Each row is a point. Two turns around zero, p and q, are shown by what they do to some points. Write where each new point lands after one turn and then the other. Backwards means that the second turn is done in reverse. Each puzzle has new turns, and all numbers are rounded.

Turn p:
[-28  18  22] => [-7 24 31]
[19  0 12] => [22 -5  0]
[ 13 -11  -5] => [  5 -14 -10]
[ 30 -32   6] => [ 21 -38  -7]
[ -1  12 -35] => [-18  12 -30]
[-34  14   0] => [-25  22  16]
Turn q:
[-3  3 23] => [-8 15 15]
[ 5 36  3] => [  5  31 -18]
[  0 -20   8] => [ -3 -11  18]
[-48   5 -13] => [-43  -9 -23]
[ 21 -24   3] => [ 19 -15  21]
[ 25   0 -25] => [ 30 -12 -14]
Where do these land?
p, then q: [ 26 -26   3] => [ 18 -28  16]
q, then p: [  1  28 -13] => [ -7  14 -27]
q, then p: [-19  -3   2] => [-17   1  10]
p, then q: [ -5   0 -36] => [-16 -17 -27]
p, then q backwards: [-4  1 43] => [ 28 -21  25]

Turn p:
[ 22 -14 -17  12] => [ 23   1 -23   4]
[ 5  2 46 15] => [16  0 42 19]
[-28  40 -21   7] => [-31  39   0 -21]
[-25  14 -14   6] => [-25  21  -5  -2]
[ 17  -4  36 -33] => [ 10 -39  31 -10]
[  9 -38 -30  -7] => [  6 -21 -43  10]
Turn q:
[34 -3 13 11] => [ 27 -17  11  18]
[ 19 -12  40  40] => [  4 -40   4  46]
[-10  -5 -30   4] => [  1  22 -23  -5]
[-17  27 -25 -13] => [-11  38   7 -14]
[-26  -7   2 -42] => [-21  -3   2 -45]
Where do these land?
p, then q: [15  5 -7 25] => [18 14 17 10]
q, then p backwards: [  5  47   5 -33] => [-4 47 33  4]
p, then q backwards: [ 10 -44   5  -9] => [ 17 -29  21  25]
p, then q: [-5 23 15 33] => [-8  4 37 21]
q, then p backwards: [-25 -30 -18 -17] => [  3   8 -41 -20]

Turn p:
[ 28 -19   1  11 -10 -32] => [ -6 -26  -4  13  -4 -39]
[ 12 -15  11 -20  33   4] => [ 24 -18   2 -26  20  -2]
[-12 -14  -7  16  -2  24] => [ -1 -13   1  11  -7  30]
[  2  29  -2  28 -13   3] => [-13  21   6  33   8   2]
[-44  21 -18  39  -7   4] => [-40  21 -20  25   3  36]
[  3  -7  25 -27   1  -1] => [  7  -2  21 -29  -2 -10]
[ 11   5 -11 -48  -1  -2] => [ 31  17  -6 -27 -17 -17]
Turn q:
[-25  14  15   2 -19   9] => [-10   0  19   2 -32   6]
[  3  14  17  17 -27 -19] => [  8 -17  -4   0 -33 -20]
[ 11  13 -48  11   3 -14] => [-14   4 -51   3   6   4]
[ 11   4  25  -2  42 -17] => [  3  18  14   4  25 -41]
[14 10 16 12  4  6] => [ 18  10   3  11  -7 -12]
[ -6 -37 -13  -7  31  17] => [-7 -1 12 12 46 21]
[ -9 -17 -12 -33 -33  18] => [  1 -13   8 -30  -6  43]
Where do these land?
q, then p: [ -9  12 -37   9 -35   3] => [  9   3 -11  15 -41  28]
q, then p: [-33   0  21  16  19  22] => [-35   2  28  11  20  12]
p, then q backwards: [-14 -33   3 -38   2  -3] => [  7   5   4 -28 -39 -18]
q, then p: [ 5 30 20  6 22  9] => [-17  26   5  15  14 -22]
q, then p: [  5   5  -3  21  19 -14] => [-16  -3 -23  10  11  -7]
q, then p: [ 11 -14  19 -21 -26  21] => [29 -7 35 -5 -7 -9]
p, then q: [ 13  -7 -43   5 -12  -7] => [  3 -21 -39  10  -8  11]
p, then q: [ 23   8  20   3  11 -31] => [-19  -6   1  -5  19 -36]

Turn p:
[ 10  31  -9 -18  13  -1] => [ -5  33 -11  -6   9 -17]
[ 18 -20 -17   4 -10  -3] => [ 26  -5 -11   0  -3  17]
[-17 -23  -2   3  -1 -10] => [ -1 -27  -3 -12  -6   5]
[  0  13   9 -10  15   8] => [-10  10   4   1  16 -13]
[-18 -12   6  15  -5 -15] => [ -7 -24   1   0 -18  -1]
[ -9  -8  13  -4  -5 -10] => [  0 -13  12  -7  -7  -7]
[ 8 -1 -8 10 -4 15] => [ 3  5 -3 12  5 16]
[ 10   7 -12  -6 -13  13] => [ 6 19  2 -2  2 16]
[-1 14 20  6  8  2] => [-11   3  10  15   2 -16]
Turn q:
[ -3  -1  48 -11 -17   5] => [-19   9  39  -8 -12  24]
[-6  1 -1 11 -4 11] => [-2 -5 -4 11  3 11]
[ 1 11 -5 11  3 -9] => [  3   6  -3  14   0 -11]
[-7 12 -8  8  6  4] => [ 6  6 -8 12  9  1]
[  1   0  -5   3 -16  -6] => [-14   1  -8   3  -7  -4]
[ -6 -33  -4 -17   7   9] => [  1 -25   0 -28  11   5]
[ 30 -13  -9  -6   9  -9] => [ 15 -12  -4 -14 -20 -18]
[ -5  16 -11  -3   1   4] => [  5  14 -13   4   6   3]
[-5  7 -5  3 11 -9] => [  6   6   0   5   9 -11]
Where do these land?
q, then p: [ 13  -2 -13  -1  -4   8] => [10  5 -5 -7 -3 15]
q, then p: [-14   5   5  13   1  12] => [-9 -6 -4 17 10  5]
p, then q: [-13  -5  11  12  19  17] => [  3 -19  10   8  24  -3]
q, then p backwards: [  8 -10 -10  -4  -5 -21] => [-10   6   6  -5  11 -20]
p, then q: [ 18  16  -9 -12  -5 -27] => [ -7  25 -14  -3 -21 -16]
p, then q: [-11 -10  -3   5 -12  -3] => [-9 -8 -1 -9 -3 13]
p, then q backwards: [-15  15  -1 -22   6  -4] => [ -7  -3   0 -22  -8 -19]
q, then p backwards: [14 -8 20  8  1 19] => [ -3 -16   5  12 -25   2]

Turn p:
[ 12   9  -3 -26   6  -5 -20   2] => [ 10  16 -17   6  14  -2 -12  18]
[ 10 -12  18  12   2 -16  10   2] => [  4  -7  20  -4   7 -22   7  -4]
[-10  11   3  -8  -4  -3 -20  -9] => [ -9  11 -12 -12   4   1 -17   3]
[-7 10 18 -5  4 -3 14 -6] => [ -7   7   6  -2  18   1   4 -16]
[  2 -10 -48   9 -16   1   6   0] => [ 19 -14 -22   0 -39   6  13  -1]
[  6   9  -7   8   3   9  -5 -10] => [  0   1  -3  10 -10   2 -14  -7]
[-12  -2  13   7  11  -2  10   5] => [-16  -7   9   1  10  -3   9  -6]
[  3 -32   9   3   7   4  13   3] => [  8 -27  19  -1   9   1   9   5]
[ -2  12 -27  12  -5   6  -7   9] => [ -5   5 -14   9 -29   3   2   4]
[ -2   6  23 -12  -8   9  -2   4] => [-4 16 14 -7 15 11 -3  4]
Turn q:
[-5  2  2 14 -6 -4 -9 -5] => [ 3 -1  3 14  5 -4 -8 -8]
[-14   9   6  -8   2  -6 -36  -6] => [ -5   9  23  -1   4 -12 -31  -2]
[-19 -14  25   4  11   2  18  20] => [-15 -38  -1  -2  11   3   6  14]
[  5  -9   1  -6   5  -9 -22 -11] => [  7   2   4  -8  -9  -3 -23 -10]
[  4  -7 -26   0   0   7  21   2] => [-10   8 -19   1 -14   9  20  -3]
[  0   3   9  -9 -12   4 -15 -15] => [  9   5  23  -3  -1  -1  -6 -10]
[ 19  17 -12   7   4  13   9  -8] => [ 10  23 -11   0  10  15  11  -1]
[ 0 -8  5  3 -2  1  7 26] => [ -3 -15  -5   7  -6   2   5  21]
[ 10   8 -10  -5  -2  -8  27  -3] => [  5   7 -17  -8   1  -8  25  -1]
Where do these land?
q, then p: [  4   1 -10  22   9   8   3   0] => [ -7  -8  -6  14 -17   7  -6  -5]
q, then p backwards: [ -1   1 -17  13   4  10 -19   2] => [  4  21  -1   0   5  18 -11  -2]
q, then p backwards: [ 10   7 -21   6  11  10  -3  21] => [ -4  15 -12 -14   1  10 -20  15]
q, then p: [ -8  -2  21  -5  -3 -20   9   0] => [ 12 -15  -1  -7  15 -17   7   6]
q, then p backwards: [ -4  13  -8  11  20  27 -15  13] => [ -9  15  13 -18   8  26 -19   8]
q, then p: [ -6 -13   5 -17   9  -9   8 -12] => [ 13  -5 -12 -16  16   7   0   0]
q, then p: [  2 -14  12 -12   1 -11  -6   2] => [ 13  -1   2 -14   6  -3  -2  15]
p, then q: [ 14  22 -11   9   3   6  -9  -5] => [ 9 15  4 24  5 -6 -7 -6]
p, then q backwards: [ 10   1  10  -4 -24   7  15 -12] => [ 15   2   7  -9  -7  11  -8 -24]
q, then p backwards: [-11   6   1 -11 -27  -9  16 -12] => [  6  -1   6  16  -3 -20  25  12]
p, then q: [-10 -21  18 -11  -3 -18   1   3] => [ -7 -12  -8 -30  -4  -5  -1  11]

Turn p:
[ 16 -10 -31  20   5 -15  26  39 -18] => [ 10  13   3  33 -13 -24  21  44  -3]
[ 12   9  16 -24  11  -2  -4 -28  18] => [ 15   0   4 -31   0  -1  -2 -33   1]
[ -8  36 -13 -10   7  16 -26  10  14] => [ -1   7  20 -29  11  26 -10  18  21]
[ 14 -23 -17   8  13 -11  -9  40 -17] => [ 13 -16  13  26   8 -26   5  36   5]
[-25  -1  34 -20  -2  -4   5 -29 -16] => [-15   0 -19 -13  26   1  -4 -34 -26]
[ -6   3  28  11   4 -18   8 -18   6] => [ -2  17 -14   5   7  -9 -10 -30   3]
[  1 -15 -36 -10  -3 -27   4  16   8] => [ 17  -8 -21  -7 -14 -21   3  35   5]
[-12  18  32  -7  -9  13  10 -32  -9] => [-20  14  -2 -12   9  17  -2 -38 -21]
[-27 -17  22  39  -6  17  13   3  -5] => [-27   1 -16  44   8  16   5 -14   7]
[ 11  15 -31  -6  10  26 -27 -21  10] => [ 27 -11  19 -20 -11  39 -10   7   2]
[  1  -5  13 -11  -6  19  10  -2  15] => [-12 -10   2  -9  -6   5  18 -17   6]
[ 22 -10 -18   9 -23 -15  -8  21  -5] => [ -3  -9   9  11 -25 -23 -13  26   0]
Turn q:
[ -5 -11  -5  -9  28  18   5 -25  -5] => [ -7 -14  -4 -12   5  -1  24 -32  -4]
[ 10  13 -14 -33 -24  17   2   2 -17] => [  6  37 -20 -25 -15   1   2  -1  -7]
[-22 -12  16  27  14  -3   3  -7  12] => [-18 -23  23  21  11   5   6  -3   0]
[ 20  22 -19   3 -31 -11 -29   0   9] => [ 12  20  -8  -7   6  -9 -49   5  -6]
[ 22  -6  14   5 -10  18   5  -5 -34] => [ 22  11  17  -4 -33   3   9 -15  -7]
[ 27 -15  37 -23 -19  32  -5  10  -9] => [ 18  10  18 -36 -31  38   5   4   1]
[ -8  21  -4  19   6 -22  20   4  25] => [-1  4  1 29 33 -7 -1 12 17]
[  5  21  -6   7  14 -24 -15  10  13] => [ 12 -11  -2   2  25 -20 -16  17   3]
[ -9   2 -36  12  -1   1   7  13  18] => [ -4   2 -29  25  18   5  -7   3 -12]
[-10 -44  -6 -24  25 -17  20 -26  -6] => [-25 -30 -22  -3 -18  -6  26 -26  31]
[-36  18   7  27   6 -27  -5  -4  19] => [-27  -9  21  25  30 -20 -10  16   2]
[  6  -8  17  -9  -8  19  -8  27 -25] => [ 13   3   8 -15 -30  12  10  19 -19]
Where do these land?
q, then p backwards: [ -8  -7 -12  -4  13 -25  -3  -9  14] => [-16 -19  14  -2  -6  -9 -11  13  10]
q, then p: [ -6   9 -18  16 -32  -1   8  -4 -34] => [-17  32   3   4 -10   2 -36   9 -12]
q, then p: [ -6 -11  -6 -21  11   6  -8 -15   3] => [  7 -11 -20 -16   2   7   8   1 -12]
q, then p: [-21  42 -10  37  24  17  -3  32  -9] => [ 14  30  22  44  28 -27   9  10 -20]
q, then p: [18 -1 15 -6 23 -1 21  7 19] => [ 14  -5   7   2 -14  -2  31 -13  19]
p, then q: [ 31 -27  17 -17  11 -13  -9  20   3] => [ -2 -26   6   8 -12  -5  -9   4  44]
q, then p: [ 29  17  15 -22  15  -8 -27  -7  16] => [ 23 -24  14 -33   9 -22   7 -10   9]
q, then p backwards: [-30   5 -16   0 -48   9  26  16 -14] => [-11  26 -10  37 -25  -6  39   5 -16]
q, then p: [  0   3 -16  19 -20   9  14  -9  -4] => [  0  20   6   9  -5  20 -20  -3  -5]
p, then q: [-30   1  12  11 -30  -4  25  -8 -29] => [-20  11  -4  20  -3 -34  12  -3 -37]
q, then p: [ 17 -15  19   0   6   0 -39 -11  29] => [  7 -49   8 -12  18   1  -2 -19   4]
p, then q: [  6 -16   2 -13  26  11  -5 -11   6] => [ 14 -10  -3  -4  -6  12   7 -23  18]
